Every row gives one point. Two turns around zero, p and q, are shown by what they do to some points. Write where each new point lands after one turn and then the other. Backwards means that the second turn is done in reverse. Each puzzle has new turns, and all numbers are rounded.

Turn p:
.45, -.30 => .32, -.43
-.38, .07 => -.33, .19
-.06, .23 => .02, .24
Turn q:
.15, .37 => .14, .37
.38, -.22 => .39, -.21
-.40, .17 => -.40, .16
-.13, -.32 => -.12, -.32
Where do these land?
p, then q: .46, .32 => .54, .16
q, then p: -.28, -.27 => -.35, -.17
q, then p: .09, -.26 => .01, -.28
p, then q: -.27, .21 => -.19, .28

Turn p:
.23, .09, .19 => .27, -.14, .04
.23, .03, -.12 => .12, -.06, -.22
.20, -.08, -.14 => .02, -.11, -.23
-.75, -.07, -.16 => -.57, .44, .27
.02, -.11, .27 => .03, -.20, .21
.07, .15, -.03 => .14, .08, -.06
Turn q:
-.08, -.23, .10 => -.18, -.19, -.01
.27, .20, -.04 => .33, .07, .00
-.37, -.11, -.34 => -.37, .24, -.27
.35, .00, .08 => .31, -.18, .00
.03, .39, .32 => .19, .12, .45
-.20, -.24, -.13 => -.28, -.04, -.18
Where do these land?
q, then p backwards: -.21, .13, .09 => -.26, .01, .05
p, then q: .11, .19, -.39 => .17, .35, -.23
q, then p: .04, -.33, -.14 => -.30, .03, -.19
p, then q: .30, -.26, .22 => -.12, -.38, -.22
p, then q backwards: -.23, .27, .23 => -.05, .39, .16

Turn p:
.11, -.04, .36, .16 => .29, -.07, .21, -.18
-.06, .56, -.38, -.16 => -.38, .48, .06, .32
-.03, -.29, .31, -.03 => .11, -.28, .04, -.30
-.65, -.10, -.12, -.65 => -.87, -.28, -.06, -.18
.08, .11, -.36, .25 => .09, .14, -.14, .41
.32, -.18, .09, .01 => .27, .04, -.17, -.19
.23, -.05, .09, .43 => .48, -.02, .05, .13
Turn q:
.22, -.65, -.11, -.38 => .15, -.59, -.50, .05
.29, -.04, .15, .44 => -.20, .06, .11, .50
-.23, .54, .05, -.33 => .35, .30, .27, -.41
-.15, -.20, .10, .14 => -.23, -.18, .07, .00
-.13, .35, -.18, .13 => -.07, .40, .06, -.13
Where do these land?
p, then q: .15, .52, .27, .04 => .31, .12, .50, .10
q, then p: .29, -.48, -.08, .36 => .07, -.43, -.07, .51
q, then p: -.21, .10, .24, -.18 => .03, .00, .02, -.38
q, then p: .20, .05, -.45, -.43 => -.05, .46, -.44, .16
q, then p: -.43, -.19, .01, .20 => -.37, -.32, .09, -.13

Turn p:
.28, -.42, .75, .02, .17, .18 => .14, .08, .66, .49, -.16, .39
.05, -.28, -.44, -.01, .14, .21 => -.06, -.15, -.41, .11, .16, .33
-.36, -.06, -.21, -.26, -.05, -.12 => -.09, -.37, -.10, -.32, -.02, -.01
-.04, .08, -.50, -.06, .19, -.23 => .11, -.25, -.41, -.08, .26, -.18
-.10, .20, -.16, .36, -.48, -.22 => -.15, .19, -.29, -.09, -.39, -.42
-.08, -.01, .52, .12, .38, .18 => -.18, .03, .55, .29, .21, .05
.21, .40, -.29, .16, -.62, -.57 => .33, .27, -.44, -.27, -.43, -.63
.01, -.10, -.22, -.18, .19, .35 => -.08, -.04, -.13, -.06, .28, .37
.04, .17, .54, -.15, .07, .23 => -.01, .24, .57, -.06, .08, .12
Turn q:
-.23, -.25, .45, .08, .17, -.14 => .00, -.13, .32, -.04, .34, -.37
.48, .08, -.26, .19, .13, .11 => .40, -.11, -.28, .08, -.08, .32
-.07, -.40, .04, -.36, .09, .06 => -.34, -.35, .09, -.16, .18, .07
.58, .51, -.40, .22, -.06, .04 => .54, .19, -.38, .06, -.45, .37
-.48, -.05, .32, -.34, .01, -.43 => -.37, .03, .23, -.39, .04, -.54
-.35, -.36, .07, .01, .10, -.19 => -.26, -.14, -.02, .00, .31, -.35
.45, .52, .04, .14, -.61, .15 => .31, .24, .18, .30, -.74, .25
.12, .27, -.19, .04, .26, .45 => .18, .26, -.09, -.03, .16, .51
-.50, -.33, -.07, .01, -.08, -.07 => -.46, -.01, -.06, .15, .24, -.28
Where do these land?
q, then p: -.43, .35, .00, .07, .10, .72 => -.42, .43, .33, -.11, .58, -.18
p, then q: -.15, .12, -.17, .35, .08, -.22 => -.02, .00, -.33, -.01, .02, -.37
p, then q: -.11, -.09, -.20, -.58, -.08, .07 => -.29, -.31, .09, -.16, .04, .44
p, then q: -.06, .06, -.15, -.15, -.24, -.12 => -.19, -.13, -.08, -.10, -.22, .08
p, then q: .34, -.08, .42, -.16, .68, -.24 => .73, -.35, .27, .05, .33, -.05
p, then q: -.35, -.47, .12, .09, -.21, .05 => -.40, -.02, .19, .45, .02, -.10
p, then q: .40, .47, .36, .04, -.22, -.39 => .47, -.02, .12, -.29, -.59, -.22
q, then p: .00, -.24, -.24, .58, -.07, .37 => -.30, .22, -.29, .55, .22, -.14
q, then p: .36, -.11, -.15, -.23, -.03, -.24 => .10, -.14, -.22, -.09, -.28, .33
